Each row of a before or after table is a point. The points were changed in one or more steps. Then noise was added and the rows were shuffled. The steps act on columns, c1 being the first. What was done? A step turns or swaps two columns, mirrors them in a line or flattens them onto one, adds a multiple of one to another, or multiplies or shifts one. Angles are multiples of 10 degrees, from the lower column toward the higher: turns from -170 to 170, lines from 10 to 170 but not 90. Use the fewest steps. Two steps may share a column if one is a turn and the other turns, adds or multiplies; they go together, in the order done. Otherwise the lowest column goes first.

Before (9 x 3):
[[ 18  17  79]
 [ 10 -91  35]
 [-10  34  15]
 [ 16  18 -28]
 [-83  26   9]
 [  8 -74 -36]
 [ 13  24 -28]
 [  5  15  27]
 [  2  33 -52]]
After (9 x 3):
[[  2  59  23]
 [ -9  -8  36]
 [ 13  31  19]
 [  9  22 -77]
 [ 17  30  13]
 [  5 -22  18]
 [-83  -3  28]
 [ 18 -75  29]
 [ 10 -50 -85]]
Steps: turn c2 and c3 by 80 degrees

Before (10 x 8):
[[ 19   2  14 -63  19  76  61 -64]
 [ 40  62   3 -50 -33  11  46 -12]
 [ 51   4 -20  19 -19 -35  74  -8]
 [-25 -31 -21 -40 -37  25 -16 -19]
 [ 26  56 -50  61  10  76 -24  13]
 [-20  16  12  44  60 -13  30   7]
 [ 95   5 -28 -39 -24   3  64  38]
 [  7 -27  -1  60  34 -30 -38 -41]
 [-25  -5  51  48   0  25 -33 -16]
 [ 29  10 -49 -27  66  -3 -30  48]]
After (10 x 8):
[[ 51   4 -20   9 -17 -36  74 -13]
 [ 32  12 -51  -9  65   0 -31  40]
 [-21 -29 -20 -13 -38  25 -10 -20]
 [-23  18   7  19  63 -14  28   9]
 [ 92   8 -34 -17 -23  -1  62  28]
 [-27  -3  56  19  -3  23 -29 -10]
 [ 22   2  23 -24  19  76  64 -58]
 [  8 -27   7  21  35 -34 -38 -41]
 [ 27  57 -52  24  11  75 -27   4]
 [ 39  62   5 -22 -30   8  47 -16]]
Steps: turn c3 and c8 by 10 degrees; multiply c4 by 0.4

Before (8 x 12):
[[ -8 -20 -51  -6  29  20  18 -26 -22 -76  61 -15]
 [-23 -49 -66  11  48 -42  31 -38  -9 -51  34  28]
 [-24   3 -42  49  60  28 -32 -34  10 -16  23   7]
 [ 59  -8  15 -84  39  38 -25  49 -38  21 -24 -32]
 [-95  16  14  11  -7  43  -7 -15  47  37  20  53]
 [-13  36  -6   6  -3  60  37   7  16  24  -1  42]
 [ 57 -41  29 -19  17 -21   6  28 -65 -19   7 -38]
 [ 47 -76  35 -31  12  33  11  26 -25 -32 -36 -10]]
After (8 x 12):
[[ 59 -16  28 -40  19 -19   4  28   2 -19   8 -79]
 [-25  47 -42   3  61  28 -30 -33  -1 -18  24 -32]
 [-11   7  -4  36  -3  60  37   4  -1  26  -1   0]
 [-23  11 -65 -46  49 -45  32 -38  -2 -49  32 -10]
 [ -3  -8 -49 -18  31  21  18 -26  -1 -77  62 -54]
 [ 58 -84  17 -10  39  38 -25  50   0  19 -25 -70]
 [-95  12  13  16  -8  45  -8 -15  -1  37  20  11]
 [ 46 -31  35 -74  11  34  10  27   1 -31 -36 -49]]
Steps: swap c2 and c4; multiply c9 by 0; shift c12 by -40

Before (9 x 24):
[[-29  56  77   7  41  56  15 -18 -45  -8  70   2  44 -57  19  -5  48   3
  -18  13  18 -55 -21 -16]
 [-37  46  17  -2  41  -6  15 -68 -32  22  35  18  -3 -48   7  25  -9  17
   55   1  42   9  68  84]
 [ 34   8  54  -5  36  -9  16 -39 -46  61  52 -56  35 -42 -58  -9  59  43
   -4 -47   9  40 -44   5]
 [ 24  40 -23  38 -66  40  41 -62  69  -7 -37  -4 -36  19  57  10   6 -36
  -58  23 -27 -38   4 -10]
 [ 26 -20   6  -4  -4   7 -17 -54  25  43 -15  -7 -75 -58  43 -56 -64 -50
   50 -24 -30 -43  50 -14]
 [ 20  -3  21  34 -70 -34  39  29  60  41   9 -44 -87 -12  45 -29 -62 -52
  -28 -14 -30 -34  12  17]
 [-68  19 -18  47   0 -39  60 -12  47  27   6 -50   1  11  -4   4  50  39
  -12 -41 -10  51 -15   6]
 [-54 -35 -42  -1   1  48  90  70  36   0  10 -24 -61  32 -47  -7 -18  54
   10  83  -7  15 -24 -22]
 [ 21   3  55  56 -24  25  32  35 -28 -18 -26  31 -26 -40  28  41 -17  85
   40 -20  85 -33  74  72]]
After (9 x 24):
[[-27  55  75   9  43  57  16   5 -41 -10  72  49  41 -56  21  20  49   0
  -21  13  16  22   2   7]
 [-34  45  19  -5  39  -3  17 -72 -28  18  36 -14  -2 -49  10 -88  -6  19
   58   3  41  19  62 -10]
 [ 18   5  53  57 -21  22  32 -21 -32 -23 -26  24 -27 -40  29 -78 -18  82
   42 -18  81  39   9 -31]
 [-64  12 -19  44  -1 -40  60  -5  46  29   6 -28  -3   8   0  -8  56  38
  -13 -40  -9 -64  -4  -2]
 [ 23 -19   8  -5  -1  11 -15 -59  23  44 -13  43 -76 -59  40  26 -63 -51
   51 -24 -30   7  48  56]
 [ 39   6  59  -6  33 -11  15  -4 -48  60  52 -17  38 -46 -61  -4  57  42
   -2 -49  12 -62   0  11]
 [-56 -36 -42  -3   2  46  92  54  38   1  12  -7 -59  36 -44  22 -15  57
    7  85  -5 -37 -45   0]
 [ 22  -2  20  36 -70 -31  41   8  62  42  11  47 -85  -8  43 -13 -61 -51
  -28 -11 -28 -29  -6  34]
 [ 26  37 -20  41 -67  42  40 -37  72  -3 -40  33 -37  22  54   4   5 -36
  -57  22 -27   7  34 -11]]
Steps: flatten c8 and c23 onto the line at 140 degrees; turn c12 and c22 by 110 degrees; mirror c16 and c24 in the line at 130 degrees

Before (9 x 64):
[[ -5  -3  15   1   4   1 -11  17  -4  12  16  83 -21   9  -6   2 -10  36
    0  -6 -11   0  12 -23  -8  -7 -27  -5  -9  23  14 -49   7   9  -3   2
  -36  20  -6  34   0  10   1  -6  14 -18 -21   7  19  11  18  -4   5 -21
   12 -13  20  18  41   5   9 -40  -4 -20]
 [ -8   7  -3  -1 -24  17  -3  30   2   4   2  15 -18 -16   1   7 -10   3
  -17   0  17  10   5 -25 -10  -3   7  13 -13   0  15   7 -13  91 -10 -10
   21 -17  22 -16  18  -4   5 -10  -1  20 -25 -46   8  -1   7 -10   4  57
    4 -12   9   7  23 -13  16  11  23  22]
 [ -5  38  -4  -3 -13 -62  25 -61   7   8 -22 -10 -12   2  33  -2  21  78
    4  -6 -21  10  -6 -17 -18  -7  -5  -5  11  -7  -4   0   9 -24 -10  -3
    9  21 -15 -12  11 -10   3 -15  15  -3  25   4   7  -1   7 -24  11  -6
   -3   8   3  13 -12  11  -8 -13   7  19]
 [-34  40  18   6 -23  18  23  10 -10  10  12  -5  16  15  10  10   2  -9
    5  10  -3 -12   5 -28 -33 -38  -4  -9   5   8  -5 -11 -30 -19  31   1
   15  15  -8   3  25  10 -10  20  -8 -12 -22   1 -30  12  20 -24 -45  36
  -12 -12   4 -13   3 -24 -18  15  25   9]
 [ -6  41  14   4   1  -2  -3 -18 -15  20 -18 -14 -11  15  -9  -1  26  19
    8  11   0  26   3  95   0  -8  -2   8   0  20  11   2   2 -17  24  10
   19   9 -23 -20  18  18  -1 -12  -2 -10 -22   5  -5  36  19 -10   1  16
   12 -10  32  14 -16 -18  13  -7 -18  26]
 [ -9  12  -5   8  18  16  12  28 -37  16   1  16 -19  12  -9  24  15  -2
    2  -8  -1   2  15   8  -5 -24 -30 -19  -3  29 -12 -12   9 -25  -7   9
   -3  17 -14 -11 -22 -11   3 -14  -9 -14 -24   8 -30   0 -39 -11   5 -20
    8  13   4  19 -20 -14  19  15 -12   6]
 [ -5  30  -7   0 -11 -13  -8   8 -14  20  12  48  -8  13 -14  11  -1  -8
   -3  -8  12  20 -15 -17   4  -6  -7  12   1  21  -1   1   0 -18   4  -7
   -4   0 -22  -6  22 -14   6   8  -2  -9  42  -1   1   8  17  -9   8 -21
    3  -2  20  19 -17 -19 -11   7  12 -25]
 [-26   7 -32   2 -24  13   4  27 -17  10   1  -5 -17  16  12  -3  -9 -12
    7  -6 -11  19  -4 -14 -15  -6   0   4  10  25  -3  15  -3 -14  17 -74
    8  20  16 -12  21  33   8   0   4 -11 -24 -37 -10   4  23  -3 -17 -17
  -15  26   0   3 -15  53  17  14  -3 -27]
 [-31  31 -24  -4 -22  20  -1  10   5   7  18  -9  -3 -29   2  -1  -2  -8
   -6 -10  -3   0  10 -22  -4 -26   8  12  -3  31  13   7  -5 -25  -4  -1
   18 -58   7  17   7  36 -19 -18  -9 -22   9   4   1   2  11 -23  -5 -20
    6   9   9  17   6 -19   6  -8 -12 -23]]
After (9 x 64):
[[ -8  42  15   4   0  -3  -6 -19 -13  21  21 -15 -14  16  -7  -1  24  21
    7   8   9  26   1  94   0 -10 -18  24   1  22  10   2   5 -17  22  10
   19   9  14 -21  16  20  -2  -8  -3  -8 -21   5  -6  37  20  -6   1  15
   14 -10  34  13 -16 -18  11  -6 -20  25]
 [-32  42  18   8 -37  17  24  11  -8   7 -23  -4  15  15  10  10   3  -8
    4   8  18 -10   5 -29 -33 -38  -4 -11   4  10  -5 -13 -30 -19  33   0
   13  17   9   6  24  10  -9  -4  -8 -13 -23   3 -29  14  18 -13 -44  37
  -10 -12   2 -13   6 -27 -18  14  24   8]
 [ -3  39  -3  -2 -19 -63  27 -61   7   8  26 -12 -13   2  35  -4  21  78
    6  -6  11  10  -9 -18 -19  -6 -11  14  12 -10  -4  -1   9 -26 -11  -4
    8  22  15 -10  11 -10   5  -9  15  -2  23   6   8   0   7 -31  10  -9
   -4   8   4  11 -12   9  -9 -15   7  17]
 [ -4   0  16   1   9   0 -11  15  -4  13  -3  85 -21  10  -6   3  -9  37
   -1  -5  -4   0  11 -23  -6  -6  12 -29  -9  22  14 -49   6   9  -3   0
  -37  21  36  32  -1  11   1  14  13 -19 -18   9  19  14  18 -12   5 -19
   12 -13  20  20  43   6   9 -41  -7 -19]
 [-10  10  -5   7  29  16  13  28 -35  18  13  18 -20  13 -10  26  15  -2
    2 -10   8   0  17   7  -6 -25   6 -29  -4  30 -13 -11   7 -26  -9  10
   -5  18  40 -10 -21 -11   4   9  -7 -14 -23   9 -29  -1 -41  -7   6 -18
    9  14   5  19 -20 -14  19  15 -13   6]
 [-31  30 -23  -4 -33  19  -2   9   4   7   6 -10  -4 -30   2  -3  -3  -8
   -6 -11  18  -1  10 -23  -4 -26   0 -29  -4  30  14   7  -5 -26  -3  -2
   20 -58 -13  16   8  35 -17  26  -8 -21   8   3   1   1  12 -13  -4 -19
    6   8   8  16   8 -17   7  -9 -12 -25]
 [-10   6  -3   1 -36  15  -2  30   2   3   7  14 -18 -12   0   6 -10   5
  -16   0  17  12   4 -26 -11  -1  15   3 -14   0  16   7 -12  93 -11  -7
   21 -16 -18 -16  17  -4   6   7   0  20 -24 -46   8   0   7   9   5  59
    4 -10  10   8  22 -15  15  12  23  21]
 [-28   7 -31   0 -39  12   1  26 -18   9  -1  -6 -16  18  14  -2  -9 -12
    7  -5  -5  20  -4 -13 -13  -4  14   4  11  25  -3  16  -2 -15  17 -73
    8  20  -8 -10  23  34   8   0   6  -9 -24 -37  -9   5  25 -11 -15 -19
  -18  26   0   1 -15  54  15  12  -3 -28]
 [ -5  31  -5   0 -19 -13  -9   7 -13  18 -12  47  -8  12 -11   9   1 -10
    0  -9  14  21 -14 -17   5  -7 -14   4   0  21   0   0   0 -17   3  -8
   -5  -2  20  -5  21 -13   7   7  -2  -8  42  -3   0   9  17   6   6 -20
    4  -4  21  19 -17 -18 -11   7  12 -24]]
Steps: multiply c5 by 1.6; turn c11 and c44 by 120 degrees; add -1.5 times c44 to c28; turn c21 and c52 by 60 degrees; multiply c27 by 1.3; turn c27 and c39 by -120 degrees
